Every row gives one point. Each copy is the shape, with its points in the same order, stretched, turned, moved and blurred by noise. Say if it was mirrored as well.
In the rows, 128 means zero.

Shape (6 x 2):
[[ 71 151]
 [184 196]
 [157 132]
 [100  84]
 [ 86 105]
 [145 148]]
Copy 1, 6 rows:
[[ 53 120]
 [137 222]
 [148 155]
 [114  80]
 [ 86  94]
 [127 154]]
Copy 1 is: only turned
Copy 2:
[[ 68 121]
 [142 209]
 [150 146]
 [125  77]
 [102  91]
 [131 153]]
Copy 2 is: only turned
Copy 3 (6 x 2):
[[125 196]
 [ 55  88]
 [124 105]
 [182 152]
 [169 173]
 [113 116]]
Copy 3 is: mirrored
Copy 4:
[[ 54 150]
 [156 224]
 [145 150]
 [100  89]
 [ 80 108]
 [129 165]]
Copy 4 is: only turned

Shape (9 x 3):
[[183  97 191]
 [ 74 160 101]
 [162  94 157]
 [159  77 147]
 [ 81 162  99]
 [127 117  62]
 [173  60 114]
 [131 167 139]
 [134 149  89]]
Copy 1 (9 x 3):
[[169 133 207]
 [113  80  76]
 [132 135 183]
 [113 140 188]
 [109  93  77]
 [ 73 145 115]
 [ 86 155 193]
 [161 120 110]
 [108 139 101]]
Copy 1 is: mirrored
Copy 2 (9 x 3):
[[107 227 133]
 [128  57 143]
 [119 188 113]
 [ 95 177  89]
 [137  66 159]
 [167  98  78]
 [123 194  53]
 [153 128 165]
 [181 108 115]]
Copy 2 is: mirrored
Copy 3:
[[ 74 191  84]
 [165  68 148]
 [ 87 154  81]
 [ 81 138  68]
 [173  78 143]
 [161  72  65]
 [ 95 125  32]
 [157 143 132]
 [173 110  94]]
Copy 3 is: mirrored

Shape (7 x 4):
[[115 152  98 212]
 [135 124 110 155]
 [130 143 141 137]
 [196 134 160 170]
 [143  97 232 100]
 [ 80 128 146  62]
 [ 90  85 142  82]]
Copy 1, 7 rows:
[[114  38  96 200]
 [132  90 124 136]
 [137 126 152 153]
 [137  55 227 157]
 [213 171 227 131]
 [155 221 117 126]
 [192 170 104 103]]
Copy 1 is: mirrored
Copy 2, 7 rows:
[[142 165  77 167]
 [124 119 117 159]
 [145 136 133 154]
 [150 136 145 200]
 [ 95 141 216 180]
 [110 114 170  95]
 [ 81 103 153 123]]
Copy 2 is: only turned
Copy 3 (7 x 4):
[[ 57 114  88 125]
 [120 127 123 113]
 [127 134 136 143]
 [102 196 149 117]
 [144 167 239 145]
 [194  89 161 167]
 [179  92 178 123]]
Copy 3 is: mirrored
Copy 4 (7 x 4):
[[168 161  46 169]
 [144 143 101 131]
 [129 157 131 153]
 [196 135 154 159]
 [ 95  95 201 178]
 [ 44 158 155 129]
 [ 57 114 134 116]]
Copy 4 is: only turned

Shape, 13 rows:
[[109 109 165  93 137 129 136  74]
 [143 126 165  85 145 188   8 134]
 [131 122 185  86  55 119  82 141]
 [106 126 126 134  99 175 167 127]
 [150 130  73  95 115 145 135 111]
 [115 104 106  91 114 127 178 136]
 [110 124 111  92  26 190 152 120]
 [109 174 146  82 123 162 142  74]
 [147 128 170 158 125 124 105 107]
 [111 113 181 200 131 131 122   9]
 [134 153 144  94 139 140 170 156]
 [230 121 179 114 108 158 166 152]
 [134 139  59 205 125 138 125 132]]
Copy 1:
[[143  82 147 104 113  97 149 109]
 [111 118 187   9 127 169 107  52]
 [111 191 163  89 123 106 134  60]
 [118 121  90 152 161 133 160  74]
 [198 138 123  94 171 139 168 123]
 [138 134 119 130 160 116 174 154]
 [145 159  67 102 169 104 204  42]
 [160  83 164  99 168  84 169  60]
 [140 137 153 146 103 145  95  71]
 [188  62  94 164  62  95  87  47]
 [107 128 182 148 174 137 158 113]
 [119 169 195 159  83 220 168  66]
 [189 155  77 176 174 163  89 102]]
Copy 1 is: only turned
Copy 2, 13 rows:
[[156 160 137 172  72 170 158 119]
 [117 159 132  30  38 194 176 132]
 [126 125 151  78  16 148 129  65]
 [116 153 143 152  99  85 183 127]
 [135 161  64 113  99 102 152 115]
 [146 114 101 147 116  99 158 111]
 [ 95 143  88 140  25  71 192 110]
 [168 174 115 152  43 132 174 152]
 [133 190 185 118  97 152 123  93]
 [103 243 200 212  87 175 112 129]
 [190 134 138 110 101 101 174 115]
 [187 198 165  82 101  97 198  20]
 [ 87 184 136 115 168  77 105 143]]
Copy 2 is: mirrored
